Each point is reached from the start by the listed moves, each made once or not at all, plus a little noise. Say if it took an odd or an even number of moves. Then give how often each move was made.
In the rows, 128 means zero.

Moves:
(1): [133  81]
(2): [174 135]
Start: [124 104]
Points:
[129  57] => odd (1, 0)
[125 105] => even (0, 0)
[170 110] => odd (0, 1)

Moves:
(1): [128 142 151 150 174 140 139 173 139 109]
(2): [ 93 138 111 100 113 154 158 144 100  66]
(3): [106 138 133 132 136 131 138 118 111 154]
(4): [130 170 115 148 102 150 137 111 165 142]
(5): [ 94 109  94 108 170 104 139 147 153 153]
(6): [147 101 103 118 145 151 139 149 123 139]
(7): [140 114 112 149 129  92 145 100 129 130]
(8): [123 154 132 125 117 100 146 168 148 164]
(9): [144 106 137 113 116 145 131 116 151 132]
Start: [123 114 129 135 135 123 125 125 122 108]
Points:
[ 86 139  77 101 177 171 218 240 206 117] => odd (1, 1, 0, 1, 1, 1, 0, 1, 1)
[ 83 133  70 158 160  88 173  89 168 173] => even (0, 0, 1, 1, 1, 0, 1, 0, 0)
[108  67  70 106 195 122 147 165 142 143] => even (0, 0, 0, 0, 1, 1, 0, 0, 0)
[ 82 175  83 117 108 168 203 176 131 133] => odd (0, 1, 1, 1, 0, 1, 0, 1, 0)
[ 72 139  97 115 171 176 191 178 192  69] => odd (1, 1, 0, 1, 1, 0, 0, 0, 1)
[113 171 120 152 119 137 212 170 187  83] => even (1, 1, 0, 1, 0, 0, 1, 1, 1)

Moves:
(1): [147 132 115 126 130 109 147 152 137 124 135 130 127 120 126 129 131 119
 125 129 115 141 140 141]
(2): [142 132 119 131 142 122 133 112 128 128 134 118 135 141 112 119 116 109
 117 140 129 129 120 124]
(3): [136 140 148 143 102 144 144 142 124 153 125 135 140 134 135 113 120 100
 110 122 139 118 125 121]
(4): [140 127 129 119 145 131 111 122 123 139 142 128 140 113 132 122 121 141
 146 147 118 113 128 127]
(5): [135 117 123 127 145 117 135 133 116 138 131 129 109 128 141 125 115 122
 110 103 123 121 121 146]
(6): [121 130 132 122 151 137 133 147 128 117 138 119 131 153 123 125 140 132
 122 113 134  96 150 108]
(7): [102 140 119 109 137 141 147 121 154 128 138 127 132 124 155 111 113 129
 133 141 117 128 116 132]
(8): [122 141 130 119 120 138 117 149 126 130 120 137 125 125 101 124 119 125
 131 139 126 145 126 123]
(9): [122 131 134 125 130 126 127 123 144 134 114 123 141 146 119 148 126 127
 134 114 122 125 125 141]
(10): [149 113 101 126 122 135 125 121 135 160 139 132 115 139 147 113 145 129
 120 102 128 127 111 136]
(11): [126 130 132 114 122 115 122 127 123 132 138 116 125 125 123 123 116 122
 128 126 136 126 141 130]
(12): [123 107 142 123 127 105 123 125 148 134 146 151 134 107 119 111 143 138
 122 138 133 128 122 120]
(13): [124 142 130 132 107 111 118 114 111 120 130 142 150 117 124 128 123 140
 131 102  99 130 132 122]
(14): [127 118 129 137 134 127 115 138 140 122 139 140 130 152 135 125 113 119
 129 132 137 138 122 133]
(15): [124 143 130 130 139 133 122 134 127 124 133 123 131 112 128 128 130 119
 131 121 143 130 122 126]
(16): [107 124 120 137 123 131 124 126 121 135 135 142 118 130 124 155 122 120
 132 135 136 128 146 113]
(17): [109 129 126 134 134 120 115 131 129 134 110 122 149 134 119 125 143 101
 140 135 134 146 141 139]
(18): [125 136 122 130 126 120 132 136 108 133 132 133 140 142 139 134 127 135
 116 130 138 123 128 137]
(19): [128 126 136 110 137 128 130 116 126 119 125 150 125 133 126 129 130 120
 131 127 138 130 129 115]
(20): [143 137 105 108 144 144 110 118 156 121 125 119 136 113 136 128 137 143
 108 170 111 146 133 120]
(21): [129 104 131 142 113 113 142 130 148 125 110 134 136 124 139 132 112 151
 131 128 138 128 116  94]
(22): [131 132 152 137 129 125 137 130 120 131 129 143 134 124 111 132 137 149
 127 122 122 159 138 111]
(23): [127 144 129 144 131 130 123 118 133 138 123 130 115 137 126 121 117 131
 136 118 134 113 136 137]
(24): [128 125 125 105 132 158 126 113 106 127 135 125 150 105 109 118 106 131
 123 112 137 124 137 162]
Start: [147 129 120 127 153 151  82 127 154 145 140 131 154 127  74 133 105 115
 109 139 100 105 132 104]
Points:
[151 137 113 122 166  92  85 126 204 164 162 148 183 136 115 119  11 139
 134  99  58  89 132 121] => even (1, 0, 0, 1, 1, 0, 1, 0, 1, 0, 1, 0, 1, 1, 0, 0, 0, 0, 0, 0, 1, 0, 1, 0)
[105 156  83  78 240 192  78 120 194 140 153 162 183 170  72 132   7 108
  86 142 144  90 139  88] => odd (0, 1, 0, 0, 1, 1, 1, 1, 1, 0, 0, 0, 0, 1, 1, 1, 0, 1, 1, 1, 1, 0, 1, 1)
[ 79 132 177 154 166 155  74 166 227 203 139 202 219 171  48 109  69 108
 137 163 126 107 160  41] => odd (0, 0, 1, 1, 0, 1, 1, 1, 1, 0, 0, 1, 0, 1, 0, 1, 1, 0, 0, 0, 1, 1, 1, 0)
[ 76 187 120 100 176 199  76 159 148 176 165 122 238 190  31 115  32  17
  90 132 168  98 167 128] => odd (0, 1, 1, 0, 0, 1, 1, 1, 1, 0, 1, 0, 0, 1, 1, 1, 1, 1, 0, 0, 0, 0, 0, 1)
[118 162 174 125 125 117  82 114 189 197 171 187 234  83  33 121  43 116
 126 147  97 124 124  27] => odd (0, 1, 1, 1, 0, 0, 1, 1, 1, 0, 1, 1, 1, 0, 1, 1, 0, 0, 0, 0, 1, 1, 0, 0)
[152 155  83 114 152 130  99 108 241 206 156 208 181 107  82 101  56  89
  66 118  83 127 101  72] => even (1, 1, 1, 0, 1, 0, 1, 1, 1, 1, 0, 1, 1, 0, 1, 1, 0, 0, 1, 1, 1, 0, 1, 0)
[136 133 119 133 100 163  49 149 140 193 139 157 227 116  54  80  50  73
 106  78 134 140 125 109] => even (0, 0, 1, 0, 0, 0, 0, 1, 0, 1, 1, 0, 1, 1, 1, 0, 1, 0, 0, 0, 1, 0, 0, 1)
[191 119  92 100 182 123  75 160 208 211 154 185 199 182  68  85 109  34
  42 155 107 158 110 137] => odd (1, 1, 1, 0, 1, 0, 0, 1, 1, 1, 0, 1, 0, 1, 0, 0, 1, 1, 1, 1, 0, 0, 0, 0)

Moves:
(1): [142 111 130 121 114 137 124 117 133 124 119 117 130 122 132 138 130 133
 120 119 111 125 127 123]
(2): [123 122 130 140 124 127 111 139 125 125 131 124 136 127 118 135 128 147
 142 141 123 143 124 121]
(3): [132 122 141 132 105 112 102 115 128 111 126 148 133 115 134  96 103 111
 135 128 128 144 124 141]
(4): [129 130 128 142 119 131 132 125 134 138 123 128 124 123 112 128 141 113
 129 130 126 116 121 133]
(5): [143 141 127 132 144 116 113 125 127 107 127 113 122 128  99 119 137 102
 121 124 133 140 131 127]
(6): [115 134 149 121 115 148 115 118 122 136 152 114 129 137 138 123 125 136
 138 117 136 103 116 115]
(7): [119 130 131 131 122 148 131 118 120 134 116 118 123 118 136 126 118 136
 144 107 139 128 117 123]
(8): [132 143  98 132 145 129 136 119 135 121 130 120 147 130 102 113 128 126
 123 123 104 136 105 145]
(9): [112 116 100 140 149 123 125 128 127 139 144 125 110 125 122 119 141 147
 108 147 132 119 107 132]
(10): [147 130 151 131 139 113 126 106 127 130 124 130 131 112 124 106 121 138
 142 128 135 116 114 137]
(11): [126 123 127 142 136 144 138 123 118 118 140 124 118 130 103 140 111 122
 141 116 139 117 119 143]
(12): [122 141 128 117 116 116 137 116 109 121 137 130 132 123 121 141 136 133
 136 123 135 126 126 126]
(13): [129 157 123 130 116 126 115 116 146 138 138 116 143 117 130 130 137 115
 120 122 138 127 131 147]
(14): [114 131 116 126 119  95 125 111 132 131 121 122 116 146 130 122 128 130
 147 112 114 133 153 112]
(15): [146 134 126 136 129 130 127 134 132 128 119 145 117 138 127 135 127 116
 130 127 139 128 113 116]
(16): [127 132 123 121 136 131 127 131 123 121 142 127 118 129 128 129 144 116
 143 129 126 135 120 144]
(17): [142 130 132 135 121 128 132 127 140 123 132 111 129 139 147 134 146 149
 110 145 133 136 125 130]
(18): [117 105 163 141 122 101 128 133 134 120 113 131 128 134 149 154 133 122
 128 130 128 130 109 119]
(19): [135 130 130 139 127 151 140 111 117 136 141 103 132 129 137 123 127 116
 143 128 128 150 129 127]
(20): [133 128 123 121 124 118 125 124 129 137 133 132 133 150 122 128 131 124
 125 108 116 135 135 148]
(21): [126 116 126 128 137 139 132 135 143 121 131 133 153 121 117 123 148 123
 137 128 135 130 128 117]
(22): [128 113 122 139 115 120 151 161 120 131 133 114 142 122 123 119 115 108
 113 136 130 123 118 113]
(23): [126 135 138 133 134 131 120 131 135 128 141 120 121 110 128 122 121 138
 124 123 112 157 143 136]
(24): [136 130 127 152 106 132 117 124 106 127 137 137 127 119 141 129 128  97
 133 124 131 116 136 138]
Start: [118 122 143 120 131 120 128 139 127 126 118 139 119 128 137 135 142 150
 127 142 135 139 144 122]
Points:
[146 124 126 191 106 154  82  74  97 109 202  59 172  79  64  57 140  69
 176  91 147 151  45 186] => odd (1, 1, 1, 0, 1, 1, 1, 1, 1, 1, 1, 0, 1, 0, 0, 1, 0, 0, 1, 1, 1, 1, 0, 1)
[137 114 174 192 155 146 105  64 121 117 180  24 107 122  84 123 180 166
 158 106 112 178  36 178] => even (1, 1, 0, 1, 1, 1, 1, 1, 1, 1, 1, 0, 0, 0, 0, 1, 1, 1, 1, 1, 0, 0, 1, 0)
[103  90 117 231 113  93 136  98 103  97 132  91 130  98  74  83 135  40
 164 113 139 157  74 125] => odd (0, 0, 1, 1, 1, 0, 1, 1, 1, 0, 1, 0, 0, 1, 0, 0, 0, 1, 1, 0, 1, 1, 0, 1)
[111  77 180 169 114 106 121 132 166  96 133  95 111 128 122 180 189 162
 170 139 103 182 132 120] => even (1, 1, 0, 1, 0, 0, 0, 0, 0, 0, 1, 0, 0, 1, 0, 1, 1, 1, 0, 0, 1, 0, 1, 0)
[107  94 160 148  75  78 108 104 148 101 107  91 164 134  97  87 139  75
 148  66 103 147  93 102] => even (1, 0, 1, 1, 1, 1, 1, 1, 0, 0, 0, 0, 0, 1, 0, 0, 0, 1, 0, 1, 1, 1, 0, 0)
[113 147 171 195  65  73  89   7 111 130 186  89 125 102 114 107 131 104
 170  74 101 143  91 196] => even (1, 0, 1, 1, 0, 1, 0, 1, 1, 1, 1, 1, 1, 1, 0, 0, 0, 1, 1, 1, 0, 0, 1, 1)
[117 153 102 155 182  50 109  85 109 102 164  97 107 126  26  99 146 179
 158 111  96 182 117 167] => even (0, 1, 0, 0, 1, 0, 0, 1, 1, 1, 1, 1, 0, 1, 0, 0, 0, 0, 0, 1, 0, 0, 1, 0)
[135 121 156 161  55 146  88  97 143 121 110 144 161  68 148 111 151  77
 148 103 146 130 130 147] => odd (1, 0, 1, 1, 0, 0, 1, 0, 0, 0, 0, 0, 1, 0, 0, 0, 0, 0, 0, 0, 1, 0, 0, 1)
[137 167 158 185 150 114 143  86 115 118 206  36 119 123  97 116 164 116
 140 100 163 168  26 171] => odd (0, 0, 0, 0, 1, 1, 1, 1, 1, 1, 1, 1, 1, 0, 1, 1, 1, 1, 1, 1, 0, 1, 1, 0)
[107 125 150 195 106  56  93  72  84  99 180 115  69 123 100 126 155  60
 179 103 119 189 135 184] => odd (0, 0, 1, 1, 1, 0, 0, 0, 1, 0, 1, 1, 0, 1, 0, 1, 0, 1, 1, 1, 0, 0, 1, 1)
[ 75  79 168 164 103 118 121  86 122 135 180  76 118 143 104 169 183 171
 180 102 105 157 114 105] => odd (1, 1, 0, 1, 0, 1, 0, 0, 1, 0, 1, 1, 0, 1, 0, 0, 0, 1, 1, 1, 1, 0, 1, 0)
